Rows are points. Any point is a mix of the corners, with weights that add up to 1. It lies inside the corners' shape when no weight is negative. Is each point inside? If not, which corners have a negative weight?

Corners:
(1): [ 49 -64 -31]
(2): [ 15 -15  70]
(3): [-46  70 -14]
(4): [ 20  18 -46]
Points:
[ 39 -45 -40] => outside (2)
[ 47 -54 -13] => outside (3)
[-22  47 -19] => inside
[ -9  26 -31] => outside (2)
[17  5 -1] => inside
[ 21  -8 -30] => inside
[ 20 -21  41] => inside

Corners:
(1): [-26  29  95   9 -16  39  32   4  74  75 -37]
(2): [-13  16  -4 -52 -43  13 -11  50  10   0  11]
(3): [-31 -26  53 -16  36  27 -29 -50  -3   3   3]
(4): [ 25 -24 -13  65 -39 -49  10  36 -49 -38  37]
(5): [ -8 -62 -16 -45 -12 -14 -17 -35  46  54  42]
(6): [ 39   2  23  60 -35 -39 -41 -30  15 -55 -50]
(7): [ 41  14  64 -41  46  15 -20 -26  21  14  22]
(8): [  2  28 -31  16 -14 -24   5  -5  -5  13 -37]
(9): [ 76 -34 -10 -11  19  28   9 -19  -9   1 -40]
(10): [-29 -69  13 -14  38  -7  33 -12  11  11   8]
(11): [ -4 -21 -29  46  71  32  -6  48  36 -61  51]
(12): [ 30  18  -4 -26 -23  19  42 -28   2 -15 -26]
Points:
[ 17  -7   6  -7   4  13  -3  -7  18 -10 -13] => outside (4)
[  6 -21  18  -7  -9  -5  10 -17  -1   8  -6] => outside (11)
[  7 -22   2 -15   6  -3 -10 -23  12  -2  -3] => outside (1, 4)
[22 -1  7 -1 -4  7  2 -5  8 -3 -9] => outside (10)
[  9   0   5   0   5  17  13   1  19 -11  -1] => inside

Corners:
(1): [ 57  -8  34 -21  23 -28 -35  -1  31 -10 -21  37  39  27  15  -1  48  56
 -20  42]
(2): [ 41  22   2 -22  19  15   3 -26   4 -38 -51 -55  -4 -20  21  19 -17  13
  56  -2]
(3): [ -5 -43   0  27   2  26  21 -33 -11 -25  28  12  49  42  37   1  24  45
  14  53]
(4): [ 34 -10   3  42   5 -11 -24   8 -59   7 -37  20 -25 -17  31  23  33 -67
 -23 -13]
(5): [-24  -8 -56  -9 -13   6 -18  32  16  -4 -57 -22 -29  -7  -9  32  -4  39
 -21 -37]
(6): [ -2  -9  50   9   3  14  12 -26  15 -29  29  22  37   8 -14 -48  25 -24
  -6  45]
(7): [ 36 -33  18  -4 -18 -17   6  67  -2 -45 -21  57 -17  28  28 -24  11 -51
  -9  25]
(8): [-25 -19 -51  35  56 -53 -20  36   5  25  19 -37   4  35  21 -27 -28  17
  -8  61]
(9): [ 38 -35 -31 -22 -28  42 -16 -15  26  -6  30 -20  14  28   8 -11  44 -16
  -2  -2]
(10): [  4  30 -20  51 -43  19 -13  -8 -18 -24 -33  27  13  18  12 -32  56 -72
 -64  55]
(11): [ 55   2 -24  21   0  -5  15  17  -4  27 -58 -65 -64  53 -13   2  38  11
 -29 -30]
(12): [ 53   8  20   0 -11  18  22  44  -8  25 -34  -2  25  34  -6   3  20  49
   6  28]
(13): [ 41  12  42  -5   9  74  -2 -16   6   7 -47   9 -12  21 -69  13  20  13
 -19  59]
(14): [ -6  50 -45  28 -29 -25 -37 -48 -22  -1  -3  41 -26 -33 -52 -32 -19 -20
 -34  36]
(15): [ 65 -86  26 -46 -10 -19  57  31 -35   3 -29 -70  13 -21  22  12 -45   6
  18 -21]
(16): [ 26   8 -37 -49  26  35  17   0  -3 -30  26 -16  32  14  20   4  -3 -18
 -10  31]
(17): [ 14 -40 -10 -20  17   0  17 -43  33  -1  53   3  95  53 -18 -16 -48 -18
   8  23]
(18): [ 28   6 -11  22  18 -28 -33   1  10 -28  37 -36  19   1 -24   8 -34  29
  11  22]
(19): [ 22 -12 -49  48 -15   6   8 -15  -3   3   5   9  14 -26  -2 -14 -31 -28
 -19 -12]
(20): [-20  25  -6 -18 -27  21  16  55  38 -24   9  -8 -90   6  56  38  24  -8
 -26  44]
(21): [ 15 -47 -10   9 -18 -15  45  32   1 -38   8  -1 -30 -13  48   8  69 -61
  24  32]
Points:
[ 25 -18  -6  19 -11  -5   0  34  -2   3 -19  -9   2  16  16  -3  13  14
 -19   0] => outside (2, 13, 14, 16, 17, 21)
[ 14  -6  -7   6  -4   5   0   8   1 -17  -7  -1  -4  -1  16   3  10  -3
  -4  26] => outside (11, 17)
[ 38 -10   9 -19  -5  20  10  19  -6 -25 -24 -13  -6   9  20  13  28  -6
  -2  13] => outside (8, 14, 17, 19)
[ 22 -14  -4   9   2   5   5  16  -3 -13  -9  -7   1  13  18  -1  20  -8
  -7  24] => outside (14, 17)
[ -5   2 -29  23 -20  -2  -6  20 -13 -17   7  10 -32 -21   7  -6   5 -51
 -32  29] => outside (1, 2, 3, 11, 12, 17)
[ 17  -5  -1   5   5   0   0   4   1 -18  -3  -1   7   0   5   2   1  -5
   0  27] => outside (9, 11)
[ 30 -21  -3   4   3  -7   7  27  -4 -14 -12 -21  -4  10  29   4  16   2
   1  13] => outside (13, 14, 17)
[ 21  -9 -25  13   0  -2  -4   5  -4   4  -6 -11  -3  15   5   6  11   0
 -20  16] => outside (2, 6, 7)
[ 34 -12  -8   2  -5  -6  13  14  -7  -5  -3  -9  13  15  18  -2   7  -2
   0  23] => outside (5, 6, 13)

Corners:
(1): [ 44   2  20  52 -38 -67  46   1 -10  29  29 -18  48 -16  31  79   2   9
 -30  -9]
(2): [-16  69  -6  42   9  50  23  -1  31 -69 -68 -51 -48  49 -10  23   7  38
 -17  62]
(3): [-26 -26   5 -22  21  16  -5 -39  -8  27 -27 -38  -6  21  75 -33   0   2
 -32  41]
(4): [-24  -7  13  44  66  77 -37  34  66 -56   7  55 -41 -42  47  38  -1  51
  -1  13]
(5): [-11   2 -39 -23  -7   6 -33  78 -65  -1 -36 -31  14  61  76 -41  56 -29
  46 -17]
(6): [-15  35 -30  46  33  44 -48  25  17 -22 -14 -30  25  39  -9  26 -33 -22
  30  70]
(7): [-27 -33 -24 -22 -14 -18  -8  27  40 -35   6  20  21 -78  12 -48  -3  29
 -49  -1]
(8): [ 58  -7 -58  32  38 -12 -21 -15  21 -25 -17  65 -19  10  62 -40 -30  74
  -5  24]
(9): [ -5  -4  25  24  22  -5  -1  11  56   7  36  27   2 -17  -9  27  46  49
  37 -23]
(10): [ 33 -14  18 -40  14  28   9   8  37  27 -48 -48 -38  38  43  53 -20  20
 -35  63]
(11): [-20   6 -26  33  12  24 -25 -17  80  35 -63  49 -13  30 -47 -13   9  13
 -35   0]
(12): [ 55  31  19  33 -39   8 -30  24  16 -63 -57 -44   7 -54   8 -12  20  -7
 -18  64]
(13): [  1 -32   4   8 -29 -31 -13   1 -60  10  -6 -27  10 -11  -9  80  30 -11
  30 -48]
(14): [  4  45   9 -43 -11 -10  12 -20 -39  12 -45 -20  27 -26  40  20  15  45
  13 -20]
(15): [-24  -8  -4 -30 -37 -33  17 -28 -33 -26   8  21  25  -9  95 -26 -51  -9
 -39  53]
(16): [-39 -13   5  24 -18 -30 -39  16  38  22  47   3  17  10 -54 -39 -51 -35
 -60 -46]
(17): [ -8  51  -2   5 -61  -6  25 -30 -66   3  36 -36   1 -15 -32  42  30 -58
 -41 -35]
(18): [ -6  50 -26   7  26 -75 -41  76  64  42 -56  17 -20  -3 -43 -18   3 -31
  28 -39]
(19): [-11 -26  -1 -27 -15 -16  18   9 -28  41  27   6  19 -68 -19 -30 -72 -29
  -7  15]
(20): [ 39  41 -44  45 -32  -6 -21  23  76 -17 -53 -20  -7 -45 -17 -21  28  37
  55  -8]
(21): [  3  12  12  27 -45 -11 -41  20  23  40  -8  -9 -20 -37 -36  24  -9  25
 -28  12]
Points:
[ -1   3  -7   8  -6 -12 -17  14  13   7  -6   1   4 -13   5   1  -5   3
  -5   0] => outside (2)
[-14  -1   7   0   3  -8  -9  28  36  15 -19  -2  -9   2  13  15  25  21
   1 -14] => outside (6, 8, 12, 17, 19)
[  3  10 -10  12 -11   6  -4   8  10  -5  -5  -6  -1  -8   5  18   0  15
  -4   2] => outside (3, 12, 18)
[  4   0 -25  11  19  21 -40  23  21  -2 -39   0 -20  -6  12 -15   4  -2
   1  19] => outside (1, 2, 9, 14, 15, 16)
[-11   6  -6   4   1   9 -16   5  16  -2 -22  -6  -7  -6  12  -8  -5   8
 -11  19] => outside (1)

Corners:
(1): [-54 -26 -15  -3   7  14 -32 -44  40 -34  -3 -25 -17 -69   0 -38  13  17
 -33  -5]
(2): [-39   1  37  12  72  74  43   7  16  26  12  21 -24 -25 -50   8 -25 -53
  58  -7]
(3): [-49  21  60 -41 -12  50  36 -40  52  -9 -71 -25  -1   0  12  43  35 -29
  22 -27]
(4): [  0 -52 -12   8 -16 -32  -4 -21 -12  13  -3 -56  29 -35  -7 -35 -29 -34
  47  73]
(5): [-28 -15 -47 -70  21   1 -34 -40  40  33   0  -2  10  15  35   6  40 -27
 -53 -30]
(6): [-33  29 -66 -61  -1  21 -45 -45 -49 -26  19  -4  16 -53  23 -67 -43 -26
 -37  72]
(7): [ -6  37  50 -31  38  32  10   7  21  25   1  35  16 -18  -4  20  -4 -21
  17  42]
(8): [ -1 -47  84  16  33  43  17 -44  -7  48 -22  74   7  -9 -35  30  36 -46
  19 -63]
(9): [ 32  23 -20 -63  17  42 -14  64 -19   1 -13 -51 -40 -43  33   1  -3  17
 -27  64]
(10): [ 24  45 -25  12   4  32 -11 -23 -15 -37  19 -38   9 -21  20 -25  32 -13
  -1 -16]
(11): [-54 -49 -43 -24 -21 -37 -42   1 -24 -39 -35   5  29  11  20   9 -30   3
  23  79]
(12): [-21  53  18 -34 -26 -26 -11  33  35  -6 -55 -40 -52 -31  44  24  49  15
   6 -31]
(13): [ -6 -44  39   4  26 -23  50  15 -13 -25 -19  26  -3 -57 -31 -83 -26  -6
  59  65]
(14): [ 21 -22  22  37  27  26  48  -3  19  15  41  48  -3   1 -54  16 -13  10
  57 -78]
(15): [  8   1  31 -46  28  70   4  15  36  34  24 -27  28   4 -58  37  28 -42
  24 -58]
(16): [-22 -50 -43  -2 -39 -30  28  11  27  -3 -19 -17 -43  -8 -19 -54  28  16
 -18  44]
(17): [ 19  58   1   0  24 -33  36  28  12 -17 -27 -32  18 -14 -11  39  25   1
  -8 -76]
(18): [  6 -30  -9  21  50  39   9  -8 -50  14  42 -43  -8  30 -95 -80 -71 -17
  -1  55]
(19): [-43 -64  12  27 -14  -8   6 -47   2  -2  40  56   6   7  27   8  42  -3
 -44 -47]
(20): [-50 -48 -69 -60 -28  -3 -31 -37 -58   9  -9 -68 -11  13  13   3  32  31
 -37  61]
(21): [  8  42 -21  14  45  -1   8  67 -55  43 -40 -11  37  14  30 -46   0  33
   0  62]
Points:
[ -9   0  -3 -19  10  20  -1  -4  -3   0   3  -8  -1 -17   3  -8   7  -9
  -7  12] => inside
[-19  -7   5 -23  13  23  -1 -17  10  -4   0  -7  -7 -12  -9   7  16 -13
   1 -30] => outside (4, 7, 16, 21)
[-16 -20  -6 -11  14  20   2 -12  -3   7   2  -2   5 -11  -9 -18   2 -10
   2  21] => outside (12, 17)
[ 24  11  29 -17   9   9  19  16  18   2 -23 -17  -3  -9 -22  19  15 -20
  27 -22] => outside (1, 2, 6, 19, 20, 21)
[-17 -13   6 -13  17  12   6  -3   1   7  -8  -6   2 -15 -12 -13  -3  -9
   8  18] => outside (10)
